Every row gives one point. Before rounding, the points of a table are all equally far from one centre. They may lie mostly on one side of it. Write the centre, to within rounding.

Points (8 x 3)
[[ 15 -38   6]
 [ 31 -41  20]
 [ 47 -34  30]
 [ 17 -45  35]
 [ 50 -31  35]
 [ 19 -36   3]
 [ 20 -24  -9]
 [ 54 -17   8]]
Centre: [16  4 31]

Points (18 x 11)
[[ -6 -17 -25  -8 -31  58   5 -20   0 -26   8]
 [  4 -18 -31 -19 -32  40   9  -6  -8 -23  -9]
 [-14  -1 -39 -14 -21  36  10 -19 -18 -11 -14]
 [ 12  -2 -27 -17 -12  52  26 -24  -8 -15  -3]
 [ 14 -28 -28  16 -34  27   7  -7  -1 -35  15]
 [-15 -16 -40   5 -23  40  19 -18 -15 -33   5]
 [ -9 -19 -20 -12 -32  50 -13 -12 -22 -19  -6]
 [-23  -3 -21   0 -30  47  20 -19   0 -36  -5]
 [ -8  -1 -37 -16  -6  40  23 -22   0  -8 -12]
 [ -1 -27 -32  -3 -12  60   5  -8 -14 -24   1]
 [-17 -22 -39  -5 -11  37  25 -23  -7 -24  -5]
 [ -7 -29 -35 -24  -4  27   8 -30 -24 -17   2]
 [  0 -23 -39 -17 -18  29  19 -15  11 -20  20]
 [ -1 -15 -36 -24 -12  39   8   2  11 -20  -2]
 [ 21  -5 -26 -17 -22  37  14  -5  -4 -41   0]
 [  5   4 -37 -19 -14  39  20 -10 -13 -29  -9]
 [ -4 -21 -18 -16 -31  50  16 -12   5 -23 -10]
 [ -1 -18 -37 -11 -17  40  26 -13   6 -28  -1]]
Centre: [ -5  -7   0   2  -5  22   6  -9 -10 -14  10]

Points (31 x 24)
[[ 19  13  11   3 -11 -24 -28 -25  21   3  27  20  47  -5 -11  20  -9 -13
    1  33  -4 -32  -5  10]
 [ 17  52  24 -20   5 -10 -40 -19   7   8  30   4  22  -7 -22  25   8  19
   -7  12   5   8  16   0]
 [ 14  14  12 -42 -13 -21  -6 -32   1  13  28  12  19 -34  19  18  20 -28
  -13  22   1 -25   1  -2]
 [  0  26  22  -4  -5   2 -25  -9  -1   0  26  33  25 -17  -2  25  17  -1
  -15  30  -5 -40  19 -13]
 [  7   6 -18 -20 -15  -4  -8 -22   3  13  25  -8  42 -10 -14  17   4  15
  -14  21   9 -48  -3  26]
 [ 17  22  17  -1  14 -14 -26 -25  22 -10  18   6  18 -11 -23  30  -6   7
   13   2   4 -32  -3  29]
 [  1  13   3 -18   5  -6 -26  -9  16  25  33  -9   3  -6  -1  60   1   0
   -5   1   5 -24  11  20]
 [ 17  30  10 -22  21 -17  -9  -7   2   0  20   7   2 -32 -15  38 -10  -2
  -19  44   5 -52  15   5]
 [  9  33  -6  -9   8  -7 -44  -6   9   0  25  14  18 -27 -19   4   5  14
  -35  27   8 -39   6   6]
 [ 19  29  10   2  -3  -1 -56   1  13   2  23  23  15   9 -26   9   3 -30
    0  19   2 -24  -2   2]
 [ 19  27  16 -19  22  -8 -35   4  11   8  35  20  15 -39  -9  25   0 -24
  -10   1   8 -20  10   4]
 [  8  42   7  -6  20 -18 -46  -7  -8  -1  23  23  12   3 -26  26   2 -16
   -5   4   5 -35   6   3]
 [ 23  27 -11 -10  28   3 -34 -23  17   2  22  15   1 -17 -38  11  -4  11
   -1  30  -5 -36   5  -4]
 [ 14  12 -15   5  -3  -2   0 -34  -6   0  38  13  10  -9 -19  33  23  -1
  -25   5  -9 -38   8   7]
 [ 23  33  12 -17   7 -14 -25 -11  30  12   7   8   8 -24 -24  13  20  -9
  -12  28  21 -37  13  -5]
 [ 10  26   9  -4  17  -8 -13  -9  27 -13  33  19  30 -33  11   3   8 -11
    0  34  18 -40   9  20]
 [ 15  40  24 -22   7   4 -27  -1  26  11  32  11   5 -10 -12  22   1 -13
   12  23   9 -45   4  18]
 [ 16  26  13  -9 -26  -8 -17 -27   7   9  13   4  29 -26   9  19  18 -18
  -21  15  11 -29  -9   4]
 [ 18  35  18  11  10 -21 -36 -28  -1   2  10   7  14  -5   6  29  23 -13
  -29   5   7 -14  21  14]
 [ 27   9  -8 -12   6  21 -14  -2  17   6  24  23   4  10  12  29  17   8
    5  15 -18 -28 -11  -1]
 [-16  31  -1  -2   3  13 -32   1  32  -3  22  27  19  -1  -9  24   2 -14
  -15  21  -3 -18  -8  -7]
 [ 37  47   6 -15   5  -6 -26  -5   1   1  23   2  10 -15  -9   5   0 -21
   -2  10 -22 -44  -4  15]
 [ -4  39  13 -28  26 -10  -9 -12  16   4  26  11   3 -17 -11  40  11 -13
  -13   4  25 -32  18  17]
 [ 18  21   5  -8   8   8 -33 -21   9   2  17   9  19 -19   7  16  27  17
  -19  40   6 -40  -2  -1]
 [ 17  27  18 -16  -1 -16 -20 -13  16  29  26   0   6 -21 -17  27  -1  -8
  -10  19   2 -55   2   0]
 [  5  33  33  18  -4  -4 -39   2  11 -16   8 -23  10   1   0  10   6   1
  -20  15  20 -22  -9  11]
 [ 24  28  35 -22  34 -23 -43 -11  -2  11  21  20   9 -22 -21  20   0   5
   -7  34  15 -27  15   7]
 [ 24  27   9 -13  14   2 -31 -15  15   3  22  -9  14 -28 -23  40   2  -7
  -23  22  13 -30  -7  15]
 [ 16  29 -22 -10  17 -14 -19 -17   5  -9  20   0  29   1   1  37  20  14
  -13  31 -16 -31  -3   3]
 [ 16  25  -1  -2  16 -23 -18 -19  14  17  29  41  39  -6   3  25   7 -18
  -10  22   1 -27   6   3]
 [  6  24   8 -19   3   1 -49 -23   3  27  -3  13  15  -6  -4  17   5  -3
   11  36  14 -44  10   7]]
Centre: [  5   6   5 -13   6 -10  -4  -8  -7   2  22  -1   1   3  -5  -1  -8  -6
  -6  28   6  -2  11   8]
